Rows are points. Each copy is the shape, with its points in the same order, stretched, turned, moved and blurred by noise. Say if it was mirrored as well.

Shape, 8 rows:
[15 -25]
[31 -1]
[6 10]
[-60 2]
[16 -15]
[8 10]
[11 -9]
[-18 9]
Copy 1, 8 rows:
[-16 -26]
[-26 6]
[-4 16]
[55 -4]
[-15 -14]
[-6 15]
[-9 -7]
[19 12]
Copy 1 is: mirrored
Copy 2, 8 rows:
[24 -27]
[43 -19]
[23 5]
[-37 43]
[25 -22]
[26 3]
[23 -15]
[0 20]
Copy 2 is: only turned

Shape, 10 rows:
[-27 -18 0 -14]
[-18 19 0 22]
[4 -17 6 0]
[20 12 51 -1]
[24 2 14 -3]
[21 23 -7 -1]
[28 25 -21 6]
[5 -12 -6 23]
[-17 -13 14 -39]
[-16 12 12 2]
Copy 1, 10 rows:
[-49 3 2 3]
[2 20 15 37]
[-14 -3 23 -12]
[20 52 56 -3]
[19 19 25 -20]
[34 27 -5 -9]
[44 17 -13 -13]
[3 -16 28 1]
[-46 27 -10 -15]
[-12 30 14 20]
Copy 1 is: only turned
Copy 2:
[-26 11 41 14]
[-4 -25 -14 9]
[-1 4 10 14]
[-21 25 -60 44]
[1 18 -27 5]
[7 9 -31 -29]
[23 -4 -34 -44]
[26 -27 6 6]
[-46 47 31 5]
[-20 0 -11 15]
Copy 2 is: only turned
Copy 3:
[32 5 -3 -17]
[-11 -45 -7 10]
[-4 10 -3 13]
[-38 20 32 14]
[-24 16 -2 10]
[-26 -6 -15 -4]
[-33 -16 -26 0]
[-7 -17 -13 28]
[23 32 7 -37]
[-3 -19 4 -5]
Copy 3 is: only turned
Copy 4 (10 x 4):
[-29 19 -20 -20]
[-11 10 27 22]
[-12 -12 -11 -6]
[-11 -41 48 -31]
[11 -23 5 -9]
[32 -4 10 8]
[42 -2 8 19]
[-9 -16 -7 24]
[-16 20 -19 -47]
[-14 7 19 -6]
Copy 4 is: only turned
